Each row is a point. The last column is the point's height on a tilted bowl or saddle (a function of degree 2), plus a little noise. Along how many of its main directions does it bend up, bend down or stay straight?

Points, 11 rows:
[[ 46  26  21]
 [ 31 -15  29]
 [-51 -45  37]
 [  8  40  38]
 [  0   1  29]
 [-27 -41  36]
 [ 26 -38  40]
 [ -1 -29  32]
 [ 27 -13  28]
 [ 15  -5  27]
 [ 54  43  19]]
Directions: 1 up, 0 down, 1 straight

Points (10 x 3):
[[ 17  35  -7]
 [ 48  25 -37]
 [-45 -20  13]
 [  7 -27   4]
 [-16  -2  22]
 [ -6 -35   4]
 [ 41 -12 -21]
 [  6   0  18]
 [ 30  45 -29]
 [ 73  20 -78]]
Directions: 0 up, 2 down, 0 straight

Points:
[[-36  -8 -28 -17]
 [-11  28  42 -23]
 [-15 -31  -6  18]
 [ 34 -35  -5   1]
 [-15  23  14   0]
 [ 64   4   5 -62]
 [-28 -39  24   7]
 [ 11  23  26  -5]
 [ -5  25   9   6]
 [-43 -80 -21  75]
 [-30  44  49 -37]
 [-31 -53 -10  36]
 [  5   6 -43 -10]
 [-10 -61 -38  44]
 [-12  25 -28   7]
 [ 18 -40 -21  17]]
Directions: 1 up, 2 down, 0 straight

Points:
[[ -8  20  56 -11]
 [-31  15  43   0]
 [ 14   6 -10  -2]
 [ 35   0 -83   1]
 [ 26 -21   3   3]
 [-17 -12   7   6]
 [-36   9  22   5]
 [-23   0  32   5]
 [  3  49  59 -60]
 [ 18   1 -19   1]
 [ 28  26 -15 -27]
 [-55 -17  32   1]
 [-18  75 -78 -95]
 [-13 -18   6   4]
 [ 22  -5 -14   2]
 [  7   3 -32   2]]
Directions: 0 up, 1 down, 2 straight

Points (26 x 5):
[[  9  16  25 -23  -6]
 [ -3   6  16  42  22]
 [-21 -19 -47 -10  40]
 [-23 -54  14  33 -36]
 [ 12  -5  22  24   7]
 [  3 -32  11 -21   8]
 [ 27 -60 -15   7  19]
 [ 54 -46  38   6   4]
 [ 18 -76 -18  41 -24]
 [ 11  28  -7  65  59]
 [ 11  33  -9   4   1]
 [ 15  12 -39  22  16]
 [  6 -40 -24 -40  69]
 [-23 -44   3   3  -4]
 [-35   5  54   6  11]
 [-19  76 -10 -58 -80]
 [-25  19  -1 -17  -2]
 [-50   8   5 -17  14]
 [  0 -32  42  39 -20]
 [ -5  59 -31  28   7]
 [-22   8   9  38  18]
 [ 51 -26 -19   2  45]
 [-33  -7 -15 -56  45]
 [ 37   9  -3  -1  19]
 [-54  20 -62   8  25]
 [-48 -26  58 -20  -6]]
Directions: 2 up, 1 down, 1 straight

Points:
[[-17 -15   7  16 -16]
 [  9  21  13  -7  -7]
 [-10  75   7  -3  -6]
 [-52  68  10 -52 -25]
 [  3  27 -23  47  -1]
 [ -7  -3  45  30 -40]
 [-13  27  39  15  -9]
 [-17   9  54   4 -36]
 [-15  35  -8  79 -13]
 [ 26 -36  -9 -26 -59]
 [ 16  23  32  29 -16]
 [-43  34  40  11   1]
 [-30 -26  -2  25 -24]
 [ 15 -12 -55  26 -30]
 [ 68  -5 -13   5 -24]
 [ 43   1 -26  27 -14]
 [ 41 -31  -7  39 -42]
 [-16  -5  33  26 -26]
 [  3  61  16 -17 -12]
 [ 29  41   5  35  -6]
 [ 21 -18  11   9 -30]
 [ 41 -12  31  25 -44]
 [-43  56 -27 -61 -51]
 [  1   8 -52  25 -17]
 [ 32  57 -15  13 -11]
 [ -1 -48 -12 -37 -83]]
Directions: 0 up, 3 down, 1 straight

Points:
[[ 48 -17  31 -72 -38]
 [ 49 -12  -4  22 -17]
 [ -7 -13  68  -4 -41]
 [-16 -20  46  23 -32]
 [-16  22  30  29 -27]
 [-36 -59   1  42 -54]
 [-17 -11  13 -15  -2]
 [ -8   2 -70  56 -54]
 [ 33  27  10  40 -24]
 [  5 -18  17 -28  -2]
 [ 37 -15   5  15 -11]
 [-11  16 -21 -12   3]
 [-32 -28  34  -3 -23]
 [ 21  60  15 -17 -20]
 [ 10 -37  10  38 -30]
 [  3  18   2 -43   0]
 [ -9 -12  63  37 -54]
 [-42  56 -16 -11 -38]
 [ 52   2  10 -14  -6]
 [-26 -18  20  66 -56]
 [-21  39  -2  41 -32]
 [ 45 -14 -65  -6 -18]
 [ 21   8  41 -14 -14]]
Directions: 0 up, 4 down, 0 straight

Points (41 x 7):
[[-47   8  15  28  -7  -1 -12]
 [ 33 -11   8   5  12 -26  13]
 [  6 -51  13 -40 -46  36 -70]
 [-62 -14 -37  30 -18   0 -52]
 [ 18 -30  -6   6 -11  36 -19]
 [-30 -47 -20 -35  21 -17 -48]
 [-40  -9  35   3  54  -3 -36]
 [  3 -58   8  32  58   2 -65]
 [ -2  -2   2  26   4 -34  -4]
 [ -1  35  53  16   3  41  -2]
 [ 11  15  -9   6   8  32   1]
 [-31  -6  56  47  24  30 -24]
 [  6 -24  13   6  26  -2  -3]
 [ 23 -12 -19  -1 -11  28 -13]
 [-33  -5  48 -19   4  13 -11]
 [ 22  17  -2 -64 -23  31 -42]
 [ -9  27 -22 -15  -7  -8  -5]
 [-23  16  -5  -1  17  -9  -2]
 [-55  -9 -44 -27 -19  48 -55]
 [ 57 -42  11 -19 -32  16 -34]
 [ 11 -39  14 -43  -1   9 -23]
 [-27 -18  16  13 -19 -31 -13]
 [ 44  74  15  30  34  -5 -18]
 [ 42  24 -28 -27  -5  15 -15]
 [-13   7  13   8 -14   0   5]
 [ 10  34 -63  24 -62 -61 -91]
 [ 27   3  11  21 -11  29  -1]
 [-18 -15  38   8  10   2  -3]
 [-49  25 -23  54  13  -1 -42]
 [-11   2  35 -14  27  13   0]
 [ 25 -41   5 -25  -2 -20  -3]
 [-21 -16 -13  12   2  23 -11]
 [  5 -31  14  10   8  -6  -3]
 [ 28  -2 -22   2  29 -50  -3]
 [  4  38 -19 -18  14 -33  -1]
 [ -7 -11  22  43 -24 -26 -15]
 [ 20  27   5  41  -2   9   0]
 [-38  34 -12   4  95  28 -74]
 [ 11  35  31  34 -43  23 -14]
 [ 38  35  19  -1 -43 -30  -1]
 [ 31 -13  27 -34   5  -4   8]]
Directions: 0 up, 5 down, 1 straight

Points, 42 rows:
[[-37 -10 -11  22   3 -60 -15]
 [ 42 -27  26  13  17  20 -38]
 [ -2 -21 -29  42  28   6 -31]
 [-34  -7 -13  50 -29 -16  16]
 [-35  13   7 -14 -20  -6 -25]
 [ 78   1 -34  16  -4 -11   4]
 [-11 -20  -9 -39 -47 -58 -57]
 [ 17   6 -16  -6  30 -19 -31]
 [  2 -19  16  19   6 -20 -11]
 [ 16 -12  40 -35   9 -15   3]
 [ 27 -24  -8 -63  21 -10 -26]
 [ 21  10 -75  36  16 -57  11]
 [ 27 -56  53  -8 -70 -12 -35]
 [-17   8   7 -10  34  26 -25]
 [-19  44 -17 -30   8 -29 -47]
 [ 23  34 -14 -37  12 -44 -18]
 [-14   8 -24 -15   4   9 -32]
 [  7  -8 -41 -70  23 -26 -66]
 [ 20 -24   4 -49 -29  -3 -38]
 [ 62  18   4 -17  35  35 -25]
 [ 25  -7  -7 -42   0  29 -33]
 [ 74   1  40   4  29 -29  13]
 [ 10 -62   9  -6   4  -5  -7]
 [ 31  -4   2  -3   0 -31 -10]
 [-38  -5 -27  11 -35  11  -3]
 [ -1  65   5   2 -35  35   7]
 [ 13   2  14  42 -10  56 -32]
 [  9  19  32  37  37   7 -53]
 [-58   7 -27   5 -40  31  16]
 [ 30  36  10  73  47  47 -91]
 [ 24   0 -19  46   5 -64  21]
 [-66  10 -19 -39 -51  34  -5]
 [-30 -17 -26  41  19  49 -15]
 [ 39 -19   3   6  12 -41   5]
 [-39 -11  40 -47  24  14  24]
 [ 33  26 -59 -24 -34  -9 -24]
 [-21 -30  89  24  42   5   3]
 [-18 -29  42  24 -36 -20  -2]
 [ 22  25  57 -37  71 -45  22]
 [ 55  35 -33   0  13   9  -6]
 [-30  31 -10  -4  49 -35 -64]
 [-16 -60  21  -6   8 -29  22]]
Directions: 3 up, 3 down, 0 straight

Points, 42 rows:
[[-36  43  20  -1  41  17  28]
 [ 52  28  18  -2 -86  28  52]
 [  7  -6  12  10  44  12  -5]
 [ 20  25 -28   5 -29 -34  13]
 [ 12 -68  15   6  21  35  62]
 [-11   2 -11 -31  -8   9  20]
 [-26   9 -16  -1  16 -38  12]
 [ 19 -21  23 -26 -95  29  30]
 [-14  22  -9   4 -58  22  16]
 [ 36 -59   6 -29  29   2  44]
 [ 53  51  21   3  16 -11  -5]
 [ -5 -21 -62 -32 -32  -2  13]
 [ -3 -13  22 -49 -51 -11  49]
 [ 22 -16 -20  16  11   5   0]
 [ -9  20  51 -23  24 -20  -8]
 [-36  12  14  49 -31 -17  22]
 [ 16 -42  -3   8  -1  11  24]
 [-22 -32   1 -22  12  36  42]
 [ 33 -18  16 -43 -30 -29  52]
 [-56  24  15  18  59 -10  18]
 [-31  24 -44 -17  -5 -71  59]
 [  9  -9 -41  -7  18  22   7]
 [-26  -5 -49   3 -29 -14  14]
 [ 31  50 -23 -69 -50 -50  94]
 [-17  27  27 -27  20  -7  10]
 [-13  12 -14 -45  13 -20  22]
 [-17   4  34   1   1  15  22]
 [-10 -15 -40 -20 -51 -17  23]
 [ -6   1 -24  16  28  20   9]
 [ 35   0 -62 -12  14  51  17]
 [  3 -15  18  25 -36   8  15]
 [ 13  32 -14 -41 -33  21  29]
 [ 37 -13  35 -42  14 -16  17]
 [ -1  17  -9   1 -10 -23   9]
 [-21  54  23  29  24  -2  14]
 [-28  43  -4 -21  14 -26  24]
 [ 18  46 -41 -30  33 -24  -2]
 [-15 -14 -17  11  10 -26   8]
 [-24   4  21 -19  -8  36  36]
 [ 40  11 -26  22  50  -2 -31]
 [-20  18  -6  27  -5 -31   7]
 [ 24 -52   9  -1  34  41  50]]
Directions: 3 up, 1 down, 2 straight

Points, 71 rows:
[[ 23  42  44  11  32 -25 -30 -28  -5]
 [ 10   1   1  -5  18  -2  -9 -21  -2]
 [ 28  16 -39  29  21  46 -25 -46  29]
 [-19  -5   8  -1 -21  11   3  38   1]
 [  7 -21  -5  48 -20  -3 -58 -39   5]
 [-30  13 -22  18  -7  17 -15   8  -2]
 [ 21 -10  -6   9  16 -35   1 -50  18]
 [  8 -13   0 -27  12 -39  62 -18  28]
 [ 45 -38   4  13   4 -18  21  -5  -1]
 [ 20 -35   7  46   9  21 -47 -14   7]
 [  0  54  -2  -8   0 -38 -27  14 -16]
 [-21  72  20 -13  -8  15 -18 -95  69]
 [-42  11  29  -2  22 -39  17  30  29]
 [ 26  15 -36   8  34  34  -8  45  17]
 [-14  28   5 -51 -14  -9  33  26  35]
 [-10   8 -24 -25 -15 -52   2   0  13]
 [ 10  19   3  10 -13  22  12 -12  -4]
 [  7 -31  -3  26 -21  -8   2 -15   4]
 [-49  57  25 -37 -43 -21  48   8  95]
 [-90  -9   3  -8 -18  -9  43 -24  71]
 [ 41 -43  20 -11 -42  26 -14  56 -14]
 [ -9   3 -12  37 -22 -13  37  15  15]
 [ 17   3 -16 -75 -27 -53 -36  17  -1]
 [-43 -23   9  -7  28  22  20  39  23]
 [-14 -23  35 -17 -30  25   0 -36  33]
 [-23   0 -47  54  88  -2  -7  19  53]
 [ 13 -30  17  18  25 -34 -46  22 -27]
 [ 39 -70  41  52 -32   4  -3  50  -4]
 [ 50  14  25  14  29 -19 -11  10 -20]
 [ 11  10  26 -42  20   2  13  13   6]
 [-15 -16 -17 -25 -20 -16  49   5  33]
 [  2  33 -48 -45   6  20  51  15  28]
 [ -5  13  -9 -33   4   0  -3 -10   6]
 [-67  14 -33  23 -33 -29 -33   2  -1]
 [  3  -6  11 -10  10 -43  10 -74  52]
 [-65  -9  24   3 -51 -15  77  -4  95]
 [ -8 -66 -14 -35 -34  35  10 -13  36]
 [ 41  32   1 -35   8   1  20  -5  -7]
 [ 53  48  21  -6   8 -23  23  60 -13]
 [  6  -3   8  -2  -2  -5 -21  -2 -13]
 [-19   0  15  35  -7  27  -3  12  -2]
 [ 67  32  37 -28 -33  30  31  33  -5]
 [  4  26  48  -6  59  46  12 -23  15]
 [-62 -18  -8  30  66   4   4 -30  38]
 [-43  34   3 -54 -18   2 -14  30  23]
 [ -9  35  -2  51  21  15  -9 -44   4]
 [-30  12 -20  36  -9  40   7  56  25]
 [  5 -27 -35 -43 -23   8  19  -5  33]
 [  2 -22  27  53   2 -31   1   8  12]
 [-14  -9  15  35  -3  26 -31 -28   3]
 [ 16  12   8   7  13 -13  -7 -12 -10]
 [ 25 -47 -66  31  24 -24  -4 -37  50]
 [  8  11   5  -6 -38 -20  13  -4  12]
 [ -6  22   9  -3  63  32 -61  26  -7]
 [  0  31  16  33  19 -13 -51  23 -27]
 [ -6  37  24 -13   5   9 -20 -18   0]
 [-16   7 -23 -32  38   4  -9  13   6]
 [-18   0 -26   8   5 -33   7 -29  15]
 [-20  14 -13  20  18  13  42  45  17]
 [ 19 -34  -4  21 -27  61   7 -44  25]
 [  5  -9 -22 -12 -15 -24   2  27   1]
 [ -6  -3  38 -16  34  22  40  72  32]
 [ 35 -18  -3   7 -32 -38 -30  -5 -15]
 [-24  29 -20 -24   8   6 -13 -17   5]
 [ 23 -16  17 -45 -20 -17 -12  -9   8]
 [  4  -7  -3  16  15 -42 -25 -36   2]
 [ 28  21  -8 -10  29  11 -31 -14  -4]
 [-14  12 -79 -43  49  23   7  -4  49]
 [ -8   4  23  46  -1  11  25  37   9]
 [ 33   7   7 -22   4  32   2  -8   2]
 [  7   6   5 -36   2  31   7  46  10]]
Directions: 5 up, 1 down, 2 straight

Points (75 x 9):
[[-12   3   8  58 -21 -36  16 -12  36]
 [ 76  24  18  -8   1  -1 -85  -3  81]
 [ 10 -21 -50 -16 -12   2  17  25   1]
 [-21 -19  -8  40  -4   9  12  53   4]
 [-58 -50  37  14  21  16  45   6  16]
 [-11 -40  37 -24 -35 -11  -6  25   9]
 [ 69 -23   1 -29 -28 -21  14  59  35]
 [ 43 -26 -10  81  10  33   4  31   9]
 [-71  38  61  14  77   6   8  31  25]
 [-36 -46 -12 -10  41  28  30   3   3]
 [ -3  49   7 -54   7  62  21   3  30]
 [-77 -75 -38  30  10   5   9  40   4]
 [ 21 -27 -38   5  -9  54  57  23  10]
 [ 27 -32 -37  26  -6 -31  50  11  17]
 [  2  -4   1 -14 -13 -32 -20  44  21]
 [  4  24   2  62  17 -38 -19  68  56]
 [ 17 -27 -13  14 -28 -17  41 -31  26]
 [ -6   2 -12 -42  13  22 -33  -2  15]
 [ 38  33  26  46 -65 -26 -33  21  71]
 [-15   0 -34   9  20 -32  39  58  23]
 [ 27  33 -24  22  19   4 -26  26  19]
 [ -6 -57  12 -23   1  23  15  15  -6]
 [ 24  36 -31  16  60 -22   4 -12  45]
 [-37   3 -21 -47  11   4   8 -44  17]
 [-32   7 -18  15  15  -7 -36  28  22]
 [ 23 -11  -8  20  23 -54  54 -12  48]
 [  3 -13  17   0 -32 -27 -12  -9  20]
 [-26   0  14  33  50  31 -53   2  24]
 [ 47  38  21  39   7 -18 -18   5  20]
 [ 37  37 -26 -44 -18 -35  31 -25  67]
 [ 17  -9 -10   8  -8   9  -2 -25  11]
 [ 26  -8 -18  28 -36  17 -37 -22  37]
 [-12 -23   0 -40 -34 -29  12   7   0]
 [ 14  37  11  13  -6 -38  37  -6  32]
 [-46 -36 -14 -20 -35 -15  66 -37  25]
 [-30  15  -1  19  31  -9 -57 -35  39]
 [ -4  14  24 -28 -68  10   1 -52  57]
 [ -9  42  26 -56  36 -15  34 -54  35]
 [-24   8 -15   5  40 -19   5 -25  18]
 [-47 -54  16  35  -9 -43  21  -8  25]
 [ 40  -4 -29 -16 -44 -15   6 -11  31]
 [ 28  -8 -36   8  17  22  46 -26  22]
 [ 51  26  12  34  -5 -37  49   0  39]
 [ 39  11 -45  -8 -36 -25  10  13  33]
 [ 28  18  -8  38 -22 -17  24  40  17]
 [-11  35 -22  47 -20  62 -14 -21  19]
 [-37 -40  -2 -17   4 -18  -7 -13  -6]
 [  0 -59  27  17 -18  -8 -11 -36  32]
 [-72 -15  15 -11  73  56   5  67  43]
 [  6  43  14 -12  12  94  29 -63  25]
 [  2 -12 -28 -19  -5 -37  13  25   8]
 [-15   2 -24 -34 -26  93 -29  61  58]
 [-22  11 -10  32  20  56   4 -37   9]
 [ 13 -51 -26  -1   8  48   6  16   0]
 [-35  -1  19  38  29   8  11  70  23]
 [  5  24 -53   4  29  24  34  47  22]
 [ 16 -26   6  22 -59 -10  42  -8  33]
 [-11  21  29 -46  -3  23 -24  -1  10]
 [ 39  40   0  11 -33   8  19   6  16]
 [ 11 -11  -6  23 -18 -31  50  28  18]
 [-27 -61  20   9  19   8 -24 -12  15]
 [ 13 -27   0 -33 -58 -36  56   2  29]
 [  1 -64 -46  37   4 -15  -5  33   7]
 [-19  40  -9  -6   9 -46 -44  35  59]
 [-32  32   0  -7   0 -20   8  15  12]
 [ 10 -52 -45  51 -26 -11  64  29  10]
 [-26  -7 -36  30 -11 -16  -6  23  15]
 [-34  -9 -56 -32 -12 -12  34  55   7]
 [-58 -29  50 -25   5 -10 -25  37   7]
 [-17 -29  -2  18  27  25   3  39   0]
 [ 75  20  23 -49 -54  28 -38   6  78]
 [-84   6  28 -47   5 -16 -16  80  35]
 [  7 -16  48 -24   2   3 -13   0   8]
 [ 47 -25  10 -28  10  10 -46  -1  34]
 [  4 -19  55 -59 -16 -44 -30 -56  46]]
Directions: 6 up, 1 down, 1 straight

Points:
[[-12  17   5 -16  -2  57 -47 -21 -35]
 [ 25  20   6  -7  35  26  33  23 -21]
 [ 46 -22 -15 -30   5  40  26 -37 -27]
 [-40  18  55  -4 -20   2   8  19 -29]
 [ 33  40  56 -21  12  24 -30 -35 -33]
 [-22  -1  54 -36  30 -31 -26  53  -5]
 [ -8  27  31  24   1 -10  -3  -9 -22]
 [  5  37 -30   5  29  48  -4  -7 -33]
 [  0 -40  40  -7  64  18 -15  55  15]
 [-12  52  46 -65 -21  34   1 -17 -34]
 [  9  22 -13 -31  52 -10 -11 -15 -20]
 [ -5  34 -34 -36  11  29 -13  -4 -37]
 [ 42  29  50 -21  13 -11 -14 -26 -31]
 [-17  -8  53 -56   7  45 -23  -7 -14]
 [ 17  27 -12 -17  37  -7  14  67 -22]
 [ 10  27  43  12   1 -47  26 -18 -38]
 [-59  18  23 -51  11 -22  25 -38 -49]
 [ 43  44  19 -16 -16 -32 -28 -15 -39]
 [-17  17   3  11   0 -25  29   1 -18]
 [ 39   5   2  39  -9  56 -69 -22 -12]
 [ 46  17 -32   1  29 -18  65   5 -32]
 [ 21 -17 -30   1   5  44 -11  11  10]
 [ 15  84  56  12  -2 -64  33 -13 -78]
 [ 25 -27  27 -37  40 -16  14 -54 -24]
 [-16  40  23  -9   5   6 -56  -4 -31]
 [ 48  15  -4 -12  -6 -23  -1 -20 -24]
 [ 27   3  10   2  -3 -26   1  17   0]
 [ -8  54 -38  29 -33 -40  10  31 -37]
 [-47  -6 -19 -35  24 -18 -24 -72 -52]
 [-26   7 -25   3  30  -2   9  41  -3]
 [ 20 -55  -6  10   6   9 -10 -29  28]
 [-56 -30  36  33  54 -14 -19  10   3]
 [ 36 -12  17   5 -63  19  15 -30 -40]
 [ 19 -19  -2  -9  43 -15  23 -35  -6]
 [-24  16 -25 -48  -7 -36  15 -47 -54]
 [  1  14   7  31  19  66  16 -37 -35]
 [ -1  14  33 -29 -44 -20 -67 -12 -32]
 [-19  51  -5   9 -75  49  24 -31 -87]
 [ -5  -3  20 -39   6   8  14  27  -3]
 [ 41  -2  36   1 -45 -95  -6  -1 -39]
 [-19  42   3  24   2 -27  24  12 -31]
 [ -3  -6 -46  13  11 -59  22  38  16]
 [-28  16  13 -32 -14   2  23  34 -17]
 [-25 -14 -19 -33   2 -18  28  18   1]
 [-57 -13 -17 -28 -28  35  64  -1 -52]
 [ 19 -47  21  29 -55 -36  31 -13   0]
 [  4 -43  19  23   1 -26 -22 -51   5]
 [-37  28  35   2 -45   4  23  19 -35]
 [-24  17  -8 -26  11  38 -28  -9 -26]
 [-46 -35 -29 -21 -28  18  -6  11  -3]
 [ -6  -6  54   0 -33  -4  41 -11 -35]
 [ -5   9   4   2   5 -20  33  46  -6]
 [  0 -29   8  -1  26 -10  49  -6  -2]
 [ -2  19 -17 -31  -6 -18  51 -10 -37]
 [-32 -12  30 -40   9 -40  50   8 -18]
 [ -9  39  -1  49  29  -6   4 -41 -33]
 [-47  18 -11  31  -6  21   1 -24 -37]
 [ 19 -16 -23  13  59 -75  -4 -10   4]
 [-32 -24  -8 -39 -14 -40 -13  58  19]
 [-19  14  43 -33 -23 -26   1 -49 -43]
 [ 42   8   0  16 -48  32 -17 -31 -34]
 [-19  17  74  -1  11  13  55   1 -54]
 [-17 -12  51  -2  13  19 -11 -28 -18]
 [ 44  -1  17  -8  44 -23  -7  -4  -3]
 [-29  11   4 -15 -70 -35 -17  13 -22]
 [ 86  -7 -21 -15  -7 -14  -2  21 -12]
 [ 31  23  27  58 -11 -11  12  -9 -11]
 [ 48 -57  12   7  -2  11 -39  54  31]]
Directions: 1 up, 5 down, 2 straight

Points (76 x 9):
[[ 39 -28   0  11 -49  -1 -54  32 -12]
 [ -6  31 -44   9 -29  24  31  -2  15]
 [ -4  -7  42 -17 -59 -10  23  17  12]
 [ 31  -5  23 -26 -32  -5  26  28   0]
 [ 43  14 -20  -5  -2   4 -34  17  -6]
 [ -2  -9  32  61   4 -24  37 -25 -24]
 [-27 -28  70  -5  -8  11  57 -10   3]
 [ -6 -30   5  20 -21  14   7   4  21]
 [ 49  -2 -31  51 -31  15  -8  -1  -9]
 [ -9  33 -22 -29 -39  15  28 -42   5]
 [-41  13  -2 -17 -46  -8 -16  52  14]
 [  6   2  11   7  19  27  -4  -4  18]
 [ 23  13 -24   1   5  15 -34  -5  10]
 [-10 -29   0 -11  19 -14 -26 -12  24]
 [ 30  13   6  15  -4 -29   7  -1 -23]
 [-39   6  -5  -8  27  -9   9 -32  -3]
 [ 22  20  -2   9  10 -35  30  -1 -33]
 [ 20 -16 -16  15 -40 -40  -6  21 -16]
 [-95 -27 -52   1 -21 -34  -4  -9 -56]
 [-10 -14  32 -10  10 -10  -5 -40   7]
 [ -4   0  22  44  16  84  28   9   4]
 [ -4  -1 -30 -17 -21   7  35   4   5]
 [ -5  -8   9  45 -37  40   3  31  27]
 [-33  20   3  32  36   9 -23   1  22]
 [-30 -15 -25  13   9  23  14  -3  11]
 [-11  -8  -3  48 -29 -55   8   5 -21]
 [ 10 -21  18 -20  20  -5  50  -9   3]
 [  3 -26  41  36  29   9 -11  43  21]
 [-28   5 -18  29  52  -2  -2 -27  -2]
 [ 19   2  -8  23 -36  -5 -14  23  -4]
 [ -9  -8 -20 -25  14  10  -3 -25  14]
 [ 75  12 -12  20 -13   9  16 -13 -22]
 [-46  46 -19 -11  23   4   4 -23   9]
 [ 23 -15 -40  49 -18  -3   7   2  -7]
 [ 15  -1 -46  16 -19   8 -27 -20   0]
 [ 49  13   4   6 -23  39   3 -46  -8]
 [ 38  31  -7   5 -15 -31  33   5 -33]
 [ 24   7 -14   8 -10 -10  25 -12  -8]
 [ 24 -10 -14  21  -3   6  49  35  -5]
 [ 67   7  30  44  47  40  13  -1 -42]
 [ 32 -51  29  -8  16  -2 -31   9  44]
 [ 12  -7 -10   6  25   0   1  11   9]
 [ -3 -19  -1  -1 -25 -32 -54  21  -9]
 [ 17  -4   3  21  29 -12  53 -40 -24]
 [ 20   2  -6 -15 -32 -29  -5   2 -15]
 [-15  -4 -10 -37  64   4  19  33  33]
 [ 34  24 -18  49 -17  24  -1  -6 -11]
 [ 45  30   4  -3  12  16  20 -50 -24]
 [ 47 -12  35  -2  12  13 -27  -7  11]
 [  2 -17   2  54  27  27 -27  -2  19]
 [ -2  -5  51 -18  -4  -3   2 -21   0]
 [  2  21   3  51 -41  21   1  33  16]
 [-15  21 -43  16  -2  -1 -59  19   7]
 [-65   4  -2  -9  -5  26   3 -13  25]
 [-51  44 -38 -16   1 -25 -34  27  -2]
 [-24 -15   9  -8  24   7  47 -66 -16]
 [ 10  -8  42  -6  10 -32 -28  63   0]
 [ -2  30  17  13  50  11  14  29   1]
 [-43  52   6  18  -1 -24 -12 -19 -11]
 [  5 -25  10 -19  -2   0 -29  14  21]
 [  5 -56 -50  16  33 -37  -2  35  -9]
 [ 17  10  -5 -41  -4  31  12 -10  11]
 [ 59   3 -10   1  -5 -27 -28  14 -24]
 [-48  13 -13  -6 -42  -4 -25 -43   3]
 [-27  -2  36  -8   2  35 -33  58  58]
 [ 28  -5  18 -29  18  14   8 -17  10]
 [ 11  19   2  16  11  -7  30  14 -16]
 [-26  50  26  -9 -24 -16   5  18   1]
 [ -5   6  32   3 -54  21  -7 -44  11]
 [ 21   1  16  16  11  34 -42  23  27]
 [  2 -59  10 -14   6  24   4   5  38]
 [ 13 -10  41   0   4  -7   0 -31   1]
 [ -4 -20  36  -8 -28 -29  42  35   5]
 [-37  18  67 -35  41  40 -41  38  95]
 [-30 -25   0  11  22  -1 -50   6  38]
 [-21 -43   9  -2 -20  16 -15   7  26]]
Directions: 2 up, 4 down, 2 straight
